Every row gives one point. The points of each table are mixes of a few directions, plus a little noise. How many directions does each table use, and how many do they share? Where both have some left over, give the other angles between the two spaces (their principal angles), to ten degrees, smallest first.

First (4 x 2)
[[-20 -66]
 [ 14  48]
 [  8  26]
 [ -2  -9]]
Second (7 x 2)
[[ -5 -19]
 [-16 -52]
 [ -6 -18]
 [ 25  82]
 [-10 -39]
 [  7  21]
 [  7  25]]
Directions: first 1, second 1, shared 1

First (5 x 4)
[[  8 -16 -12  10]
 [-16  35 -21   2]
 [-10  16  41   9]
 [-20  35  -2  48]
 [ 39 -70  -7 -69]]
Second (7 x 4)
[[-15  37   1 -33]
 [ 14 -35  -1  31]
 [ 27 -66  -1  59]
 [-15  36   1 -32]
 [  4 -11   0  10]
 [ 13 -31  -1  28]
 [-29  69   1 -62]]
Directions: first 3, second 1, shared 1

First (9 x 6)
[[ 95  21 -16  36 -50 -12]
 [-23  -6   4  -9  12   3]
 [ 13   3  -2   5  -7  -2]
 [-13  -3   2  -5   7   2]
 [-80 -18  14 -30  41  10]
 [-23  -5   4  -9  12   3]
 [ 10   2  -2   4  -5  -1]
 [ 47  11  -8  18 -25  -6]
 [-27  -6   4 -10  14   3]]
Second (7 x 6)
[[ 20 -32  21 -23  25 -19]
 [-15 -34 -44  27 -29  40]
 [  6   1   0  22  -8  12]
 [ 43 -22   5   3  40  -9]
 [  5  50  21  17  -2  -8]
 [-33   2  11 -37 -13 -16]
 [-27  35 -15  -9 -12  -2]]
Directions: first 1, second 4, shared 0; angles 50

First (7 x 8)
[[-11  21  -3   5  40  47 -24 -10]
 [ 48  -6 -25 -34  52  50  22  37]
 [ 41 -31  -9 -28 -21 -36  47  32]
 [ 13   8 -13  -9  41  43  -4   9]
 [-49  20  18  33 -19 -11 -37 -39]
 [-50  -1  29  36 -75 -74 -17 -39]
 [  8 -12   0  -5 -18 -23  15   7]]
Second (8 x 8)
[[ -3  75  42 -47  73 -86 -51   8]
 [ -9  -3 -31 -25 -30   7 -17  -7]
 [  4 -33 -40  10 -58  49  13 -11]
 [ 23  15   2  11  -9  10  -1  -6]
 [ 41   6 -15  28 -43  42   9 -13]
 [-19 -61   4  41  -1  34  50   9]
 [  3  30  18 -14  28 -31 -18   3]
 [-40 -28  20  -4  42 -24  14  15]]
Directions: first 2, second 3, shared 0; angles 80, 80

First (7 x 9)
[[ 19  44 -25 -38 -17  11 -20  31   6]
 [  9  -6  16  23   2  -8   8 -33  13]
 [ 21  30  -7 -15 -11   4 -10   2  18]
 [ -8 -22  50  -3  37  16  21  -1  73]
 [-32 -45  34   6  36   9  21   9  22]
 [ -1   9 -37   2 -24 -11 -14   6 -59]
 [ -7 -10 -31  26 -22 -21  -6 -16 -73]]
Second (9 x 9)
[[ -2  -9  -3  16  -4  -8   2 -15 -16]
 [ -3 -13  -3  23  -5 -12   4 -21 -23]
 [  2  12   2 -20   4  10  -3  19  21]
 [ 11  50   9 -91  20  49 -14  83  95]
 [  2   8   2 -15   3   8  -2  14  15]
 [ -5 -23  -5  43  -9 -22   6 -40 -44]
 [ -5 -22  -6  42  -9 -22   6 -39 -43]
 [ -4 -17  -4  30  -6 -15   5 -26 -30]
 [  3  15   3 -27   6  14  -4  25  29]]
Directions: first 3, second 1, shared 1

First (10 x 11)
[[-32  17 -24   5  -2  -8   2   6  44  11  -5]
 [-69  37   6   3 -19  -2  -6  24  95  15 -31]
 [  8  -9  50   2 -16  12 -14   3 -13  -7 -14]
 [-19  11  57  -8 -19  13 -11  19  24  -4 -28]
 [ 30 -34  37  28 -20   7 -24 -22 -42  -4  -2]
 [  8   0 -64   0  22 -14  16 -12  -9   5  26]
 [  4   0   3  -6   3   2   2   2  -5  -2   1]
 [ 42 -23  -1  -2  11   2   3 -14 -58 -10  18]
 [  4   9 -63 -14  28 -13  24  -2  -4   3  24]
 [ 24  -8  -3 -10  11   1   7  -4 -33  -7  11]]
Second (10 x 11)
[[-27 -15 -36   6   0 -41 -22  -7  29  12 -24]
 [ 16 -35 -12   6  -1  12   9 -14  20 -10  -8]
 [ 33  -1  23  11   1  12  11  30 -31  20  13]
 [  1  38  -2  16  15  18  12  -8 -17  24  14]
 [-14 -37  -6 -12  -8 -30 -29 -25  12 -21 -34]
 [ 39  36  55   7  49  44  31  42  -4 -11   7]
 [ 10  41  20   8  18  32  12 -13 -31  11  14]
 [-17 -21  -5  -8  -3 -34 -31 -16   4  -9 -31]
 [-25  30 -21 -20 -52  19  22   4 -12  -2  63]
 [-16 -35 -15 -13 -18 -32 -16   7  27 -17 -15]]
Directions: first 3, second 6, shared 1; angles 30, 70

First (8 x 12)
[[ 26 -34 -81  51  -3  62  -3  -4 -44 -42 -48  31]
 [ 16 -20 -49  29  -3  37  -2  -3 -26 -25 -27  17]
 [-15   3 -10  21  15   3 -11  -2 -15   2 -19  17]
 [ -8  11  34 -24  -2 -25   3   2  20  15  22 -14]
 [ 68 -23  18 -73 -63   6  46   8  48 -19  64 -61]
 [-50  25  14  29  39 -24 -27  -4 -15  25 -23  27]
 [-16  16  35 -17   6 -28  -1   2  16  19  17  -8]
 [-22  20  37 -15  10 -31  -5   1  15  23  14  -6]]
Second (10 x 12)
[[ 57  21 -63 -57 -13  -5 -19  -6 -68  13 -19 -71]
 [-44   8  78   2   8 -32  12   4  58  18  37  19]
 [ 48 -36 -31  -4 -37  43  28   3  11 -39  11  -5]
 [ 26   7 -12 -35 -14  -7   2   0 -13   6   7 -38]
 [ -7  -8  13  11  -1   5   8   1  18  -7   5  15]
 [-23  25  -8   7  27 -19 -27  -5 -33  24 -24   2]
 [-16  -5 -51  56  26  29 -23  -7 -47 -12 -54  38]
 [-40 -25  86  28  -9  -4  38  10  95 -14  47  48]
 [ -6  -2  -6  15   6   6  -3   0  -4  -5  -9  11]
 [  1  17  -1 -20   4 -17 -12  -1 -15  18  -1 -22]]
Directions: first 2, second 3, shared 2

First (10 x 14)
[[ 10 -18   1  -4  64  10 -14 -54  28  15  26 -52 -34  -9]
 [ 19   6   2  15 -27 -12 -55 -16   8   5 -23  12  16  19]
 [  4 -16 -20  15   4   2  70  15 -39   2  -2   7 -61 -34]
 [-14   3  -7  11 -22   3  26  51 -40 -29 -24  11   6 -11]
 [  5 -14  -1 -10  49   8  10 -35  20  15  27 -31 -33 -11]
 [-27  -3  -8  -4   1  12  70  56 -43 -26  -1   6  -9 -24]
 [ -4   8  11 -33   3  -3  14 -23  39  30  40  19  13  15]
 [ -4   8  14 -14   6   1 -36 -15  30   4  10  -6  35  20]
 [ 13  11  -4  23 -58 -16 -20  23 -21  -7 -38  38  15   8]
 [  0  14  12   1 -17  -4 -67  -2  18 -10 -19  -3  52  28]]
Second (10 x 14)
[[  2   3  14  -6 -14  10 -10  -1  -4   7  -2   7   9 -11]
 [-27  42  42  11 -38  47  18  72 -23 -13 -22   1  29 -32]
 [ 39 -48 -21 -27  18 -38 -45 -95  20  34  23  16 -17  16]
 [-10  26  44  -3 -42  40  -6  36 -19   5 -14  12  30 -35]
 [ 23 -18  17 -24 -19   1 -40 -47   1  31   7  21  10 -15]
 [ -8   7  -4   8   4   1  13  16  -1 -10  -3  -7  -2   4]
 [ -9   7  -4   8   4   2  13  18  -1 -10  -3  -7  -2   3]
 [ 10  -5  14 -12 -14   5 -21 -19  -2  16   2  12   9 -12]
 [-19  -3 -63  34  63 -39  57  26  18 -44   4 -38 -41  52]
 [ -2 -11 -38  12  37 -28  21  -5  13 -16   7 -17 -25  31]]
Directions: first 4, second 2, shared 0; angles 30, 60

First (11 x 20)
[[  8 -28   8 -17  15   5  -4   2 -13  -5   9  -3  10  -1 -12   3  11  -7
   -1  -1]
 [-42  24  28  23 -42 -12  18  -8  50   0  21 -22  36  28  10  21  12  13
  -10   8]
 [ 17   6 -18   0   9   1  -7   1 -14   3 -14  10 -25 -11   1  -9 -12   0
    6  -3]
 [ 23 -41   1 -27  30  10 -10   4 -30  -6   5   2   1 -10 -18  -2  10 -12
    2  -4]
 [  9  -7   4  -2  -6  -5  -4  -5   3  -3  11 -14  -4   7  -9  10   5  10
    2  -1]
 [-19  15  -8   6  11  11   9   9  -6   6 -23  29   8 -15  20 -21 -10 -20
   -5   1]
 [  9  -8 -17 -11  32  15  -3  11 -32   3 -24  30 -10 -24   6 -25 -10 -22
    1  -4]
 [ 22 -30  -5 -21  27   9 -10   4 -28  -4  -1   6  -6 -11 -13  -6   4 -10
    3  -4]
 [-43  84  16  63 -95 -39  18 -24  93   7  23 -47   0  49  20  38  -7  56
   -2  10]
 [ 25 -10 -11  -8  10   0 -11  -1 -16  -1  -2  -2 -22  -5 -10  -1  -3   4
    7  -4]
 [ -9  -5   2  -4   9   7   4   5  -6   0  -5  11  12  -6   4  -7   2 -12
   -4   1]]
Second (11 x 20)
[[ 10  -7   9  17   3  -5 -16   6  -7   5 -10 -22 -42  16 -13  15  25   5
    4   8]
 [-17  41   6 -14  -9 -12   7  -8  -9  12  23  23  78  -3  55 -19 -20 -20
    4   3]
 [ -6  46 -18   8 -22   0   8 -19  -2   2   6  22  12  -3  38   0 -38   1
   -6   3]
 [ -5 -30   9  18  13  12  -2  17   1  -1 -23  -8 -45   5 -29  12  28  -3
   -7   8]
 [-19   6   7  -1 -21  -8  18   8  19   4  19  27  47   3  22   1  -6 -11
   -1  12]
 [ -8   2 -14 -18  12   8   9  -1   3  -4  -6  18  27 -25   3 -30 -20  -7
    0 -17]
 [ -2  40 -11   0 -22 -30   9  13  22  17   3  28  44 -11  34 -32 -20  -1
   22  -1]
 [ 17 -31  16  -7  31  11 -24  -8 -30  -5  -5 -43 -36   9 -31  12  29   4
   -4  -7]
 [ 32 -40  -1 -11   1  -3 -13  -5   9 -13  12 -37 -35   7 -48  19  14  29
    6 -11]
 [-15  -2  -5  -3  -7  17  17 -10   5 -11  10  21  17  -3   7  12 -19  -5
  -17   2]
 [ 15 -26   2  14  22   8 -17   8 -10  -2 -27 -28 -66   5 -37   7  27   8
    0  -2]]
Directions: first 3, second 6, shared 2; angles 40

First (11 x 24)
[[  4  -9  17  16 -32  -4  -4 -10  15  19  -3  15   1  23 -16  -3  -4 -18
  -39  35 -32 -19   1  15]
 [-26 -29  -5  -2  31  17  45 -20   8  17  -9 -25  34 -26 -29 -19  45   2
   22 -25  34  19   3  -6]
 [  0   4  -3 -30  -7  20   3  62 -47 -10 -20 -17   6 -15   2  -5 -13   4
   22  -7  20   2  24 -48]
 [-25  31  18 -14  14  -9  -4  -6  -1  38 -13  -5 -17   3  32  -1   4  15
   23  10  -3   9  12  -8]
 [  1 -26  -6   0 -20  31  -1   7  -7   6   9  20 -16  -8  33   8  -4 -14
  -19   6 -24 -33  16  38]
 [  3  33   3  22   3 -54 -14 -13  20 -28   1  -2  13  20 -26 -16  -8   2
  -10  11  -6  12 -22 -15]
 [ 41 -53 -20 -15 -34  62  -6  37 -28 -17  17  19 -17 -12  16  34 -25 -16
  -19 -12  -6 -31  13  25]
 [ 36 -28  11  22 -22  -4   0 -31  35   6  10   6  13  33 -65  14   2 -14
  -44  12  -5   6 -27   8]
 [-31  -2 -20 -15   9  20  16  43 -42 -19 -15  -8  10 -40  36 -23   6   0
   28 -17   9 -14  32 -10]
 [ 12  35  -8  23  31 -53 -23 -57  43 -28  30   7  -9  15  -1  11  -3  17
    8 -12   1  28 -46  20]
 [-13  42  12  -8  24 -29 -12 -12   5  14  -4  -9 -15   6  17   2   0  22
   27   0   7  24  -7 -19]]
Second (8 x 24)
[[  6 -17 -13   1  -6  10   8  18 -12 -24   1  -2  14 -11 -12  -6  -1  -8
   -4 -10   7  -6   3  -4]
 [-16  36  10  21  -3 -50  -7  -2  10 -14 -12  -4  16  15 -17 -30  -3  -2
  -10  22 -14   4  -7 -19]
 [-21  34  27  -7  -6 -15 -11   3  -2  39 -19   0 -17  16  21  -6  -5   8
    3  31 -18  -1  15 -13]
 [ 50 -95 -57  -4  23  75  25 -27   8 -44  53  10   5 -42 -10  48  17  -8
    7 -78  42   1 -26  59]
 [-13   4  -3  15   6 -14   2 -18  13  -5   3   5   4  -2   7 -11   7  -3
   -5   3 -11  -5  -5  18]
 [  9 -15   8 -35 -24  44   3  57 -44  19 -19  -7  -9  -7   8  11 -14  -1
    7   3  10 -11  33 -31]
 [-37  38  23  11   5 -31  -9 -26  17  35 -12   8 -15  14  33 -16   6   5
   -1  33 -31  -7   7  15]
 [ 21  15   6  -2   5 -20 -10  -7  11  -6   5  -9   2  17 -30  11  -8  10
    3  -4  16  25 -20 -25]]
Directions: first 6, second 4, shared 4

First (9 x 32)
[[  5  16 -16  30  12  -2   3   6  -2   6  -3   9 -13 -28  14  -4   7   6
    2   2   6   5   5  10 -10  -5 -10  -3  13   4 -10   6]
 [-18 -44  27 -26 -37  29  54   4 -12  24 -23 -25  30 -10   5   9 -38  -3
  -17 -13 -16 -18 -31  10  14  27   4   9  -8  22  27 -31]
 [ -2 -30  10   5   8  17  10  10 -16  12 -10  -9  -2 -57   1  -5  -4  -8
  -36  33 -10 -18 -35  10  21   7 -20  20   3  13 -12 -29]
 [  6 -24  -7 -15  16  -9 -20  -5  -1 -12  14  14  -2   1 -18  -6  36 -23
   -3  16   7  -9   4   1   0 -10   3   1  -9  -4 -10  -5]
 [  3  35   3  -7  -1 -14 -27  -8  14 -17  11  -1  -4  48  -7   5  -7  13
   18 -11   2  16  19 -21  -2  -7  10  -7  -3 -19   2  23]
 [  5  28  16 -24   7 -15 -55 -10  14 -30  19  -9  -7  54 -24   3  -6   9
    1  14  -5  10   7 -36  18 -11   6   5 -10 -29  -8  17]
 [  9  51   4   8  15 -15 -49  -4  13 -22  13  -4 -19  30  -7   1  -9  21
    4  13  -1  18  11 -29   9 -13  -5   2   4 -25 -16  24]
 [ -6  -2 -20  29 -16   9  57   7  -6  28 -19  10   7 -27  31   1  -4   4
   20 -37   8   3  11  32 -30  10   3 -16  13  24  17   1]
 [ -2 -29 -16  -1  -3   0  27  -1  -5  10  -2  15   9 -12   4  -3  25 -19
   11 -15   9  -8   9  23 -19   1   9 -10  -3  14   9  -7]]
Second (11 x 32)
[[  0   1   0   0  -1   0   1   0   0   0   0  -1   0   0   1   0  -1   1
    0  -1   0   0   0   0   0   0   0   0   0   0   0   0]
 [  1  -4  -2  -1   3  -1  -3   0   0  -1   2   2  -1  -1  -2  -1   6  -4
   -1   3   1  -2   0   1   0  -2   0   0  -1   0  -2  -1]
 [-16  61  26  21 -46  21  43   7   7  23 -32 -39  11  24  36  19 -95  58
   11 -43 -19  24  -7 -13   4  25  -1  -2  17   4  30  15]
 [  2  -9  -4  -3   7  -3  -6  -1  -1  -3   5   6  -2  -4  -5  -3  14  -9
   -2   6   3  -4   1   2  -1  -4   0   0  -2  -1  -4  -2]
 [-14  52  23  18 -40  18  37   6   6  20 -27 -34  10  20  31  17 -82  50
   10 -37 -16  21  -6 -11   3  22  -1  -2  14   4  26  13]
 [ 15 -56 -25 -20  43 -19 -40  -6  -7 -21  30  36 -10 -22 -33 -18  88 -53
  -10  40  18 -23   7  12  -3 -24   1   2 -15  -4 -28 -14]
 [ 12 -46 -20 -16  35 -16 -33  -5  -6 -17  24  29  -9 -18 -27 -15  72 -43
   -8  33  14 -18   5  10  -3 -19   1   1 -12  -3 -23 -12]
 [  1  -5  -2  -2   4  -2  -4  -1  -1  -2   3   3  -1  -2  -3  -2   9  -5
   -1   4   2  -2   1   1   0  -2   0   0  -1   0  -3  -1]
 [  3 -10  -4  -4   8  -4  -7  -1  -1  -4   5   7  -2  -4  -6  -3  16 -10
   -2   7   3  -4   1   2  -1  -4   0   0  -3  -1  -5  -3]
 [  2  -8  -4  -3   6  -3  -6  -1  -1  -3   4   5  -2  -3  -5  -3  13  -8
   -2   6   3  -3   1   2  -1  -4   0   0  -2  -1  -4  -2]
 [ -7  25  11   9 -19   9  18   3   3  10 -13 -16   5  10  15   8 -40  24
    5 -18  -8  10  -3  -5   2  11   0  -1   7   2  12   6]]
Directions: first 4, second 1, shared 1
